Each row of a before or after table is a point. One or more steps were done to the points. Then noise was added and the rows were shuffled. The steps act on how far a point lies along the listed directions, d1 being the first. Name the steps. A step turns or swaps two directions, mirrors them in a line or flattens them onto one, adds a multiple of one to another, or multiplies one. Angles are multiples of 10 degrees, from the lower direction toward the higher: turns from -170 to 170, lines from 10 to 170 but not 90. Use the fewest steps. Two steps may share a direction if one is a turn and the other turns, adds or multiplies; they go together, in the order done. Otherwise the lowest direction goes first.
In the rows, 128 means zero.

Directions:
(1): [ 92 163  79]
(2): [184 168 116]
(3): [150  82  79]
Before, 13 rows:
[[151  67 143]
 [178 107 144]
 [204 107 121]
 [136 198 139]
 [ 49 173 155]
 [ 91 179 150]
 [100 230 107]
 [152 114 115]
 [158 100  98]
 [117 172 148]
 [ 52 206  81]
 [135 171 128]
 [ 81 179 153]]
After:
[[136 126 132]
 [162 121 159]
 [ 98 140  92]
 [140  76 159]
 [130 119 132]
 [123 156 108]
 [173 131 161]
 [151 180 116]
 [142 164 114]
 [117 157 105]
 [123 216  72]
 [141 158 118]
 [ 79 188  57]]
Steps: flatten d2 and d3 onto the line at 160 degrees

Directions:
(1): [151 141 111 182 114  99  41 104]
(2): [165 151  71  65  92 125 134  77]
Before, 12 rows:
[[105 114 173 141 145 137 140 133]
 [166 140  86  78  86 118  92  63]
 [128 143 134 153 139 129  91 137]
 [132 132 135 164 122 110 107 135]
 [164 144  99 195 119  71   7  80]
 [176 160  78 138  99  99  69  63]
 [ 95 119 152 157 142 130 156 150]
 [129 122 137 162 134 110 102 138]
 [125 134 125 121 128 131 150 127]
 [119 108 141 179 128 101  89 107]
 [138 117 130 147 117 114  93 129]
 [107 121 152 147 125 129 129 167]]
After, 12 rows:
[[ 65  87 208 157 197 138 191 198]
 [104 104 149  52 133 153 200 132]
 [ 94 115 172 107 162 155 223 161]
 [130 137 115 171 119 106  93 108]
 [138 130 142 153 124 117  88  95]
 [119 107 156 139 132 130 134 151]
 [116 122 153 161 135 119 136 153]
 [133 142 115 125 119 126 136 114]
 [116 137 151 150 148 140 114 154]
 [117 116 150 160 142 119 121 151]
 [ 97  96 168 173 149 117 133 132]
 [128 132 126 159 112 117  90 145]]
Steps: mirror d1 and d2 in the line at 120 degrees

Directions:
(1): [157 157 162 158 175 147 118 156 164 103 146  38 176 184]
(2): [130 150  29 159 191 124  93 113 134 184 141 156 126 173]
(3): [ 88  90 156  87 116 162  51 161 158 195 186 118 135 112]
(4): [171 116 128 129  68  74  75 111  68 173  83  86 162 156]
Before, 8 rows:
[[173 125 126 133  95  80  79 113  95 152  99  90 159 143]
 [ 81 120 121 118 157 162 145 128 144 112 154 148  71 102]
 [127 134  87 124 110 115 120 128 123 153  93 126 111 122]
 [129 125  70 121  99  99  90 112  77 185 105 217  83 130]
 [ 64  72 167  81 125 190  67 178 200 173 215 134 133 108]
 [106 142 136 124 143 151 164 130 153 120 152 123 100 128]
 [152 155  60 149 180 111  67 102 118 190 123 139 146 176]
 [107 142 116 116 156 150 163 148 147 105 123 164  94  82]]
After, 8 rows:
[[107 141  10 131 208 140  43 106 145 245 167 203 116 152]
 [101 137  96 119 147 151 121 152 160 156 133 139 102 122]
 [ 67  68 125  79  98 160  55 150 168 192 199 197  98  58]
 [187 189 130 176 167 102 184 138 120  65  60  79 150 160]
 [125  93 164 114  99 139  80 157 155 149 146  89 164 146]
 [162 157 128 156 122  98 166 103 105 105  97  78 129 172]
 [168 167 125 179 163 113 167 110 107  64  90  59 124 173]
 [ 84 156  89 133 215 190  99 164 198 151 202 183  97 153]]
Steps: add 1.5 times d4 to d3; turn d1 and d4 by 120 degrees; multiply d2 by 1.6

Directions:
(1): [ 98 172 139 137 186 137 220 185 158 101 156 154 152  93 157 122 213 132
 166  85 123 151  75 137 188 174  80  77 138 115 180 161]
(2): [ 92  80 148 148 201  98 115 121  80 164  93 166  21  52 148 124 145 177
 165 105  76 104 157 100 107 125 108 142 130 199 105 167]
(3): [173  75 217 109 184 109 116 139 190  93 137  60  84 100  62 103 103 157
 117 116 200 144 120 160 150  91 155 133  86 133 197 155]
(4): [ 66  97 126 154  73 130 124  85  40 102 206  64  97  96 196  79 157 120
  99  89 135 127  84 176 157  95 192 121 148 128 147 112]
Before, 9 rows:
[[ 78 165  97 144 181 126 191 172 106 164 115 204 114  85 188 148 202 133
  182  94  57 123 119  97 133 154  73 110 150 152  97 163]
 [122 108 121 137 107 127 107 116 125 143 116 136 110 127 122 122 142 136
  138 144 127 127 118 131 113 115 129 135 124 136 117 117]
 [151 114 169 112 200 123 164 162 181 144 111 152 115 100  87 162 136 158
  157 116 142 131 128 118 139 160  90 124 105 137 149 171]
 [131 109 145 114 134 110 131 108 131 101 146  91  90 107 123 111 123 144
  110 107 155 138 114 135 121  97 173 142 125 115 151 121]
 [ 96  98 170 140 153 114 139 126 123 103 145 101  64  74 129  98 130 154
  124 111 147 126 124 152 159 105 140 118 129 153 164 160]
 [139 106 131 132 194 103 136 142 149 156  83 197 111 116 122 152 122 145
  158 139  90 129 155  85 102 135  83 149 117 171  98 161]
 [128 128 136 129 102 142 104 123 116 114 139  97 156 141 110 129 114 109
  115 122 135 131 140 135 134 108 149 129 125 118 119 104]
 [124 137 151 119 187 104 149 149 128 135  91 150  92  91 145 124 156 145
  161  98 117 137 124 107 137 147 106 129 122 142 154 171]
 [ 87 145 110 159 197 121 174 162 115 155 134 196  94  75 197 138 196 144
  185  98  48 120 110 104 127 178  78  97 158 171 101 149]]
After:
[[121 149 142 122 143 118 161 144 125 115 131 121 126 109 158 110 167 123
  146  91 139 146  97 138 163 142 130 118 130 112 175 158]
 [107  91 166 130 135 129 150 122 110 123 181  92  97  88 141 122 144 144
  125  91 157 128  96 164 162 126 153 121 120 132 160 147]
 [122 120 120 137 120 128 121 126 138 142 117 150 111 116 124 122 155 137
  143 139 122 133 110 128 119 124 119 125 126 134 127 129]
 [132 118 140 128 134 137  89 123 118 125 106 122 126 129 100 139 102 124
  125 128 116 118 162 118 114 107 133 144 115 141 104 117]
 [158 102 154 104 175 100 118 121 154 130  87 134  62 105  92 139 102 161
  135 122 135 129 152  97  91 108 136 154 114 143 129 137]
 [ 91 233  75 128  93 170 245 192 153  96 190 149 249 160 189 135 222  70
  142  92 119 155  51 151 188 171  90  71 156  60 151 125]
 [ 75 113 126 154 146 118 176 127  95 107 186 133 129  92 192  99 183 125
  131  95 114 145  76 144 162 128 132 115 143 143 147 148]
 [109 215  84 139 124 160 231 191 181  96 199 152 233 148 186 135 218  85
  152  96 110 157  43 148 183 199  87  56 161  75 154 115]
 [130 113 175 126 191 109 141 154 175 124  95 140  78  86  89 131 117 162
  141 135 137 122 151 120 140 123  99 127 117 154 149 167]]
Steps: add -1 times d3 to d1; turn d1 and d2 by -60 degrees; multiply d4 by -1

Directions:
(1): [114  97 140 111 127 209  93 144 110 179 120  92 180  85 170 150  57 119
 108 132 111  74  89  89 184  98 135 110 131 153 129 131 167  62 120 179
 153 125 130 154  94  51  65 110  60 207 197  90 166 151 114 167 114  37
 175 228  95  82 127 107 107 106 126 113]
(2): [ 70 132 148 155 236 130 158 124 143 189 173  60 145 213 145 131 228 122
 128  36 145 138  62 167 193 122 105  76 219 106 190 162 158 132  76 114
 113 157 164 160  99 145 138 106 117 104 158 128 146 110 130 112 102 158
 171 106 154 129 141  95 104  72  88 104]
Before:
[[ 58 100 147 137 203 191 129 131 132 221 164  62 159 160 162 163 150 124
  106  62 142  82  69 128 244  91 101 113 180 120 173 168 177  68  90 141
  140 135 165 172  78  79  91 101  72 189 218  99 164 126 136 147 102  68
  193 190 121 105 146  85  85  53  91  75]
 [160 141 134 125 123 109 142 132 122  94 146 151 118  90 110 130 104 135
  141 159 148 143 153 136  92 136 103 149 100 131 125 125 107 131 155 115
   94 128 103 113 144 154 119 137 153 111 104 132 114 124 134 121 106 123
  104 125 128 144 131 139 117 143 114 161]
 [160 138 128 127  79 110 123 122 114  75 117 189  98 106 111 122  96 121
  149 193 116 138 187 120  82 152 140 154  91 133 126  99 105 128 149  89
  107 129 112 112 155 145 135 131 132 102 105 121  97 113 125 134 145 132
   88 110 140 150 117 150 150 166 124 160]
 [169 114  90 108  68 119 110 145 103  79  94 184 104  86 109 124  59 117
  119 185 122 121 182  91  66 128 166 180  86 141  63 103 117 139 160 115
  145  99 100 108 142 137 124 138 161 147  96 124 120 129 103 114 137 120
   85 123  85 138 131 152 123 163 161 138]
 [ 63 111 145 142 215 205 124 146 128 221 127  45 200 147 161 159 156 130
  111  68 125  84  51 111 225  89 126  68 192 136 169 154 179  68  78 146
  125 143 155 172  64  76  78  83  72 174 225 114 161 131 136 137 102  56
  196 183 136  63 128  87  70  66 108 103]
 [121 108 127 118 135 184  98 152 103 176 119 119 177  85 167 143  65 104
  107 121 128  80 112 102 176 101 148 106 134 140 102 135 168  77 121 150
  158 112 125 156  92  67  80 121  48 203 182 109 168 155 112 183 135  40
  175 222 126  93 135 111 111  93 111 118]
 [186 111 104  98  65  99 113 120 140  59 120 166  83  70 117 129  70 119
  143 174 116 134 185 101  60 151 161 164  52 149  64 109 113 131 160 133
  137 130  83 104 152 126 130 123 149 125  77 132 127 132 124 141 154 163
   98 118 128 125 111 139 126 178 167 145]
 [129 136 124 121 160  75 145 138 130 134 139 134  97 145 112 113 170 123
  122 117 134 140 135 115 128 142 113 125 114 142 147 122 135 144 143 107
  116 128 136 138 133 144 155 118 141  81 115 149 104 114 135 125 136 142
  102  89 175 142 111 125 135 135 126 127]
 [147 119 111 121  66 136 100 128 135 105 107 164 122  64 112 123  76 139
  113 191 108 102 139  92  99 131 152 159  93 134  71 118 117 108 153 133
  149 109 118 132 147 118 118 152 139 162 123 120 137 125 121 133 138 102
  108 163 105 110 106 143 138 166 145 114]]
After, 9 rows:
[[112  89 132 117 190 166 123 130 141 165 170  57 137 147 167 149 135 103
  134  72 123 109  80 116 181 117 130  88 164 150 139 149 179  86  92 153
  137 159 122 160  96  82  96  81  91 154 167 103 180 134 118 147 117 124
  182 167 133  90 125  89  80  90 122 110]
 [ 82 125 131 149 183 141 136 127 155 179 157  92 139 164 132 123 188 137
  110  86 129 112  68 134 168 127 130 100 192 109 137 159 151 115 103 114
  137 146 162 164 122 143 129 133 134 139 151 122 153  99 124 113 109 131
  154 141 131 108 115 108 118 110 107  90]
 [142 157 110 140  96  45 161 104 156  64 132 195  47 157  70 121 187 153
  142 140 149 171 209 168  78 148 116 202  86  92 110 127  81 189 157  63
  110 113 129  93 171 203 194 158 207  66  61 169  82 102 159 102 151 209
   60  25 155 192 138 151 150 145 131 124]
 [116 154 115 152 191  55 171 124 135 118 146 146 101 193 103 107 222 118
  137  75 166 168 149 181 112 147 128 105 164  89 123 143 117 181 112  61
  112 125 142 126 136 201 187 140 153  68  78 164 113 106 133 108 146 197
  113  56 184 163 140 129 139 106  93 132]
 [150 173 104 149 112  43 164 118 149  59  98 181  81 153  61 117 201 155
  156 150 141 182 190 149  49 156 135 150  95 107 110 114  75 192 141  61
   87 121 114  90 158 208 198 144 215  44  68 182  72 108 159  73 154 210
   57   4 180 152 111 163 126 172 155 152]
 [108 112 153 134 157 172 119 129 108 162 148 108 147 129 156 142 110 116
  130 129 115 103 104 114 173 124 131 103 155 135 176 131 163  79 101 122
  111 147 131 157 110  95  96 101  68 146 187  88 128 118 115 154 116  85
  158 171 137 118 127 111 118 106  94 126]
 [ 91  96 126 136 197 171 129 150 119 189 142  82 158 163 152 142 141 101
  109  71 128 104  78 109 177 107 144 103 201 126 143 144 181 106  90 129
  142 136 138 160  91 116 101 102 109 162 175 107 163 117  94 114  99 104
  167 143  96 117 146 101  85  87 110 100]
 [146 117 126  97 121 118 124 153 112 136 116 136 119  89 128 125  96 121
  112 154 119 108 133  82 134 126 123 125  88 167 125 115 148 109 161 140
  141 120 122 147 124  96 113 114 112 135 134 131 117 128 128 148 134  82
  113 150 152 107 107 125 135 140 145 128]
 [130 128 157 122 163 143 129 132 112 146 166 105 151  95 134 146  98 123
  133 135 142 116 104 127 144 117  92 124 134 134 154 133 132  97 128 136
  101 138 111 141 116 123  93 118 121 139 148 113 140 129 123 137  94  87
  146 167 120 117 135 118  98 115  99 149]]
Steps: turn d1 and d2 by 150 degrees

Directions:
(1): [137 111 123 141 149  97  98 150 165 185 175 128 143 152 165  85 154 116
 141 176 182 122 116 152  76  87  67  62  72 148  55 101 201  62 124 177
 161 133 135 141  80  28 138  99  89  33 156  99  78 180 171 107 161 187
 165 144 201 142 163 112 145 104 136 164]
(2): [143 188  68  92 165 129 194 125  72 148  18 182 109 185 123 179 157 224
 100 156 143  99 138 121 100 202 134 127 117 109  83 152 113  84 141  93
 225 151  60 174 123  97 121  53  63 132 157 142 108  70 104 132 125 149
 166 126 112 108 118 179 148 121 118  96]
(3): [119 139  94 143 173 154  40 170  44 225 142 164  78 122 111  93  68 107
  74 105 129 104 134  83 219  93 145  90  97 134 156 156 106 119 160 161
 151  52 140 122 156 123 194 102 133 151  81  95  71 125  84 173 206 150
 103 106  87 150 180 132 192 120  96  94]
Before (8 x 64):
[[122 104 142 137 105 128 106 136 149 131 173 109 145  98 140 117 122  91
  136 120 125 145 130 138 122  90 117 122 121 154 137 123 142 150 109 137
   94 111 159 108 125 120 123 147 143 108 115 132 123 150 140 117 129 132
  118 135 138 138 134 112 119 124 129 149]
 [124 140  91 125 154 126 120 143  90 182 107 161 111 155 131 117 112 154
   98 130 151 109 135 109 136 124 124  92  93 124 102 137 131  93 146 143
  175 101 114 133 127  81 160  92  98 108 121 111  78 122 110 136 172 164
  136 124 127 135 152 144 157 119 114 120]
 [118 118 118 132 127 115 135 137 129 137 120 143 134 131 136 131 146 143
  133 141 140 132 135 136 115 125 119 119 126 123 106 119 132 124 128 129
  150 133 123 134 111 111 127 116 117 117 130 123 128 137 132 129 135 127
  139 139 141 139 129 131 126 130 135 125]
 [122 135 134 122 113 113 135 117 142 117 127 114 141 128 128 126 143 120
  138 139 121 123 127 134 107 126 123 123 132 123 123 120 137 119 120 129
  129 145 131 129 129 116 115 130 117 112 135 135 145 138 140 126 108 110
  130 137 143 132 107 137 118 126 129 139]
 [127 127 116 152 147 133  66 155  96 195 154 136 120 128 135 104 107 108
  110 128 125 116 126 109 174  96 118  90 106 137 135 133 140 108 141 164
  137  90 145 116 128 108 174 119 132 114 107 101  80 151 120 140 171 146
  116 126 123 149 167 136 160 121 121 129]
 [125 124 132 130 137 132 129 123 128 127 128 137 127 119 117 138 123 135
  125 122 111 133 132 132 139 125 143 140 129 123 132 135 119 142 136 129
  128 134 125 128 131 133 131 131 140 138 128 134 129 117 115 139 125 119
  118 133 104 130 133 128 125 136 119 131]
 [130 112 158 140 107 118 121 123 174 115 174 110 147 111 141 100 135 101
  151 127 129 149 135 151 110  99 121 125 131 132 112 115 156 138 114 144
  100 136 160 121 115 112 123 151 137  99 128 124 134 157 156 114 130 120
  130 137 159 132 123 103 115 125 127 142]
 [124 132 122 125 128 119 162 121 130 114 100 132 131 141 126 145 150 147
  127 128 109 126 125 126 106 143 137 138 130 115 118 134 117 128 129 112
  135 139 114 133 143 127 114 127 108 129 139 119 144 109 132 118 112 131
  130 134 122 120 114 131 124 126 131 135]]
After (8 x 64):
[[135 175  57 103 176 121 168 140  68 189  40 192 108 193 135 147 141 215
   86 156 166  94 140 113 101 171 118  90  84 114  61 146 134  58 150 125
  238 125  69 164 115  50 147  44  51  98 148 121  66  90 106 131 165 181
  168 128 129 122 143 174 165 112 112 109]
 [108  63 182 162  82 136  50 142 174 122 249  74 151  52 136  82  89  21
  149  91 107 163 124 134 161  37 124 129 134 166 183 111 141 190 105 159
   22  84 209  72 139 157 136 202 196 121  83 121 137 185 146 124 139 113
   81 132 133 154 144  78 110 130 132 162]
 [117 141 128 123 118 127 119 122 115 126 123 121 127 120 115 127 121 115
  123 121 109 121 130 117 142 126 143 130 139 121 149 132 115 133 128 126
  124 125 133 123 147 139 129 133 130 142 115 133 144 127 119 143 120  99
  112 127 116 134 112 140 130 131 120 123]
 [128 119 136 130 131 123 140 118 148 119 136 129 138 125 127 135 136 134
  135 133 117 136 128 142 116 125 131 136 124 126 115 126 135 133 130 133
  128 147 125 129 119 119 122 133 134 119 139 135 131 127 131 128 118 125
  129 139 123 129 131 124 117 134 126 143]
 [130 107 136 159 131 116  67 149 141 182 189 113 143 122 149  91 121  88
  135 141 134 128 120 131 141  76  96  83 102 144 117 113 170 101 127 177
  116 106 159 112 109  89 159 136 136  81 121 101  85 179 149 123 160 152
  126 136 157 151 165 119 142 119 134 155]
 [118 136 101 125 139 127 137 141  97 149  94 160 118 135 125 142 134 161
  113 133 134 123 140 121 137 140 135 122 129 117 117 134 111 124 138 120
  166 121 111 138 124 123 136 102 113 140 122 124 122 117 112 142 143 125
  134 132 117 137 129 146 137 132 125 105]
 [111  83 187 163  92 139  55 133 165 118 234  87 135  62 123  68  80  33
  144  80  99 160 136 128 184  53 147 137 147 140 180 120 129 189 120 161
   33  89 206  82 147 168 149 201 198 141  81 113 146 173 138 138 149  92
   81 123 126 148 138  78 120 135 118 137]
 [127 154 101 114 142 124 179 122 100 124  59 153 121 158 121 162 154 179
  112 132 112 115 129 117 106 170 147 139 128 109 108 147 104 118 136 100
  167 140  90 148 147 122 115 102  90 140 144 122 135  84 116 125 115 135
  139 132 109 115 113 148 135 125 125 119]]
Steps: swap d1 and d3; multiply d2 by 3

Directions:
(1): [145 168  72 162 112 179  86 137 128  73  92 101 165 122  52 140 182 143
 116 102  88  93  85 101  49 116 170  95  61 141 153 139 112 188 155 147
 159 103 142 171 127  83 124  89  53 109 125 107  76 102 219 107 154 139
 114 156 131  82 146 103 145 103 174 103]
(2): [164 188  93  96 154 185 169 144  96  63 136 108 157 143  90 171 138 150
 157 113 179 139 159  84  90  86 140 122 135 185 120  97  81  76  79  89
 147 137  97  62 123 104 151  85 165 164 131 180 237 160 123 122 186 100
 120  89 126 102 107 166  72 125 158 119]
(3): [ 88 115 126 107 210 157 147 137 147 132 118 186 151  89 163 153 122  88
 223 107  85 137 148  53 133 161 118 105  83  96 170 132 185 119 164 171
 155  83 181 107 181 100 128 129  98 126 116 193 118 160 147 133 147  80
  76 134 100 168  67 109 107 208  97 108]
(4): [187 118  75 123  65  99 126 135 160  81 105 104 115 159 127 141 136 130
 249 132 150 163  86 169 172 144 143 197 158 116 211 108 184 162 134  73
 149  93  94 117 158 184 118  81 119 136 120  98 163 178 155 107  97 170
 139 146 111 147  66 101 161 102 120  92]
(5): [145 188  85  61 158  89  89  94 117 138 104 134  93 105 191  88 126 152
 123 129 125 132 118 149 137 123 160 173 167 133 203 169  53 107  79 128
 135 123 122  97 103 119 121 138 126 117 107 202  75  56 165  33 176 119
 107 155 152 184 111  91 126 124 141 204]
(6): [ 76  62 155  87  63 142 138 169 109 105 135 150 137  98 144 108 161 193
 135 101 107  87 126 128 168 175 147 133  77 171 140 152  78  98 128 128
 105 187 187 134 194 134  80  57 192 152 119  98 110 135 174  80 160 118
 164  82 197 146 115 158 126 106  66  83]
Before, 11 rows:
[[104  95 150 111 131 123 156 126 118 127 130 148 115 130 153 121 125 128
  136 121 117 106 149 114 145 140 124 138 118 121 134 162 100 116 128 126
  122 141 155 127 139 111 117 114 160 140 124 119 110 134 146 107 151 105
  127 125 132 150 128 137 114 151  99 107]
 [132 186 108 112 182 146 123 112 134 141 131 142 139 123 129 144 127  98
  118 136 106 132 126  91  91 120 114 107 143 113 128 122 118 117 133 118
  160  96 114 113 115 109 161 154  84 126 125 179 129 112 126 117 158  98
  103 148 108 132 114 115 114 160 170 152]
 [165 140 116 156 138 118 144 101 147 145 106 102 120 162 100 151 109  89
  143 161 142 172 121 138 145  99 109 130 184  95 120 122 187 141 133  99
  135  85  96 131 101 152 152 160  98 121 139 123 162 142  97 180  91 146
  113 156  83 125 133 111 129 134 160 143]
 [100 103 131 146 159 173 164 160 110 113 126 143 166 108 101 152 137 117
  148 113  97 115 146  71 124 151 126  74  83 112 111 124 160 118 172 185
  125 120 161 136 160 103 134 115 104 129 142 137 147 149 142 148 141  79
  107 105 109 112 122 138 111 151 118  96]
 [158 132 113 127  69 166 152 145 101  65 141  91 143 167  87 160 161 158
  162 137 155 121 144 150 134 113 147 152 115 171 127 106  86 128 100  83
  125 154 107 101 135 142 117  64 166 157 120  94 194 168 148 120 150 151
  149  84 146  98 125 153 120  77 119  92]
 [120 123 149 131 103 150 130 144  89 124 141 121 147 121  85 134 133 166
   55 127 154 105 146 115 108 103 121 100 111 171  58 125  71 108 113 116
  101 171 113 130 107 114 130 120 176 135 140 134 164 119 119 138 149 112
  141  80 135  99 159 175 113  91 125 112]
 [ 90  70 187 126 114 120 153 136 139 149 149 137 133 122 137 120 126 132
  105 127 120 121 140 135 150 163 120 127 122 140 104 140 128 110 144 113
  115 159 147 139 155 152 104 125 161 143 123  89 141 136 106 141 116 115
  150  99 127 129 118 144 116 134 106 109]
 [124 103 142 130 122 111 154 113 120 149 142 127 114 135 143 150 104 100
  154 148 137 140 151 142 157 143  97 131 137 115 131 119 160 122 132 118
  133 137 118 130 119 159 128 144 139 121 131 117 141 139  92 143 105 129
  131 134 127 155 124 140 133 122 105 137]
 [164 174 107 192 114 129  99 117 130 128 112  88 133 157  65 127 145 100
   74 139 131 115 103 134  71  83 131  90 114 115  89 110 133 179 168 122
  139 120 103 162  65 104 150 159  64 100 147 107 105 110 127 169 110 165
  125 160 103  71 168 121 124 102 202 128]
 [183 197  74 152 145 129  92  88 125 124 100  83 118 153 104 126 148 135
   94 126 117 133 100 132  77 105 155 130 126 134 171 136  98 152 112 113
  145  98  80 137  80 102 155 122  79  97 123 145  98  95 167 106 143 147
  103 156 100 105 141  93 111 100 183 164]
 [117 109 167 100  93 112 155 122 117 137 142 133 107 128 142 104 125 157
   94 135 135 127 118 169 152 129 130 137 133 131 103 137 106 109 116 135
  119 153 131 112 146 142 116 125 170 139 118 120 132 118 119 134 128 133
  156  98 167 138 149 138 123 117  95 132]]
After, 11 rows:
[[161 154 157 128  89 100 139  99 115 145 143  93  98 160 112  99 114 148
   36 156 163 140 111 202 119  84 129 140 174 129  77 123  95 129  97 119
  120 145  80 122  85 145 139 160 151 128 127 108 148  95  93 155 112 154
  159 117 148 105 189 134 133  93 146 165]
 [182 146 146 189  80  98 115 108 109 152 143  71 114 177  63 133  99 129
   13 170 198 142 126 186 110  65 101 126 188 139  28  98 113 151 106  87
   95 154  35 150  35 154 158 182 147 117 154  86 182 113  55 188  80 164
  154 115  93  70 195 158 146  61 166 144]
 [108 114 141 125 138 123 140 110 115 151 136 133 118 119 142 143 110 104
  131 145 117 124 150 128 140 142 106 116 118 117 130 134 143 123 138 138
  134 139 136 138 116 137 125 147 127 113 129 130 109 115 114 129 125 120
  124 140 135 152 138 133 128 129 111 148]
 [140 144 118 154 170 129 133  99 151 153  99 122 129 139 110 151 114  80
  141 153 112 155 120 109 131 105 112 107 158  84 125 136 186 144 148 133
  141  76 125 136 108 129 151 168  76 111 135 145 124 125 116 172 106 125
   92 165  79 137 131  97 129 158 155 148]
 [196 155 124 210  51 142 127 116 113  96 145  44 131 212  36 156 144 122
   67 173 171 129 128 198  94  71 128 134 154 145  62  90 113 184 111  77
  119 141  49 150  58 155 146 126 119 129 136  35 184 147 100 183  88 197
  163 118 112  42 201 144 150  45 176 117]
 [ 35  19 162 100 129 163 173 191 117 113 124 195 167  63 160 135 155 143
  222  90  53  95 144  61 197 227 131  89  33 112 161 151 171  98 199 202
  112 143 238 139 248 116  85  67 141 139 122 131 110 172 184 106 149  61
  117  83 150 168  74 137 119 173  29  51]
 [215 210  65 164 152 132 112  85 132 115 107  72 117 177  90 149 136 114
  126 137 149 159 110 133  77  87 140 140 157 126 166 107 130 152 102  88
  155  79  46 114  66 119 176 131  81 104 130 147 157 130 132 136 123 156
  101 152  70  93 128  97 100 105 198 156]
 [100  85 184 129 109 101 132 120 135 163 146 126 120 125 139 102 123 135
   66 136 120 119 131 155 146 153 125 135 137 137 101 149 109 121 137 111
  109 161 136 147 129 153 104 146 152 131 122  83 114 102 108 126 117 126
  153 115 133 128 137 137 126 117 118 135]
 [ 91 131 126  82 178 172 156 149 134 127 133 184 162  95 151 160 136 109
  200 109  85 124 139  52 128 167 110 104  97 118 149 121 142  94 154 127
  160 103 166  97 190 110 137 109 113 147 117 188 144 163 145 109 172  68
  104 113 122 161  61 131 100 191 114  98]
 [ 97  83 152 101 119 128 162 136 112 121 132 150 117 127 155 119 130 143
  138 115 116  98 149 112 151 147 129 139 107 131 136 165  87 105 126 123
  117 154 164 124 153 110 110  97 177 146 120 116 110 139 156  99 161 100
  132 110 146 152 127 147 109 146  87  98]
 [213 199  86 198 126  80  89  86 152 147 105  71 102 185  87 123 114  68
   95 167 158 159  94 173  87  64 116 129 182  81 113  97 168 197 159  98
  147  86  52 151  31 137 172 199  47  86 147 113 121 111  89 179  72 191
  116 192  67  86 159  95 141 103 224 160]]
Steps: flatten d1 and d4 onto the line at 40 degrees; turn d2 and d5 by -50 degrees; multiply d3 by 3; turn d3 and d6 by 40 degrees
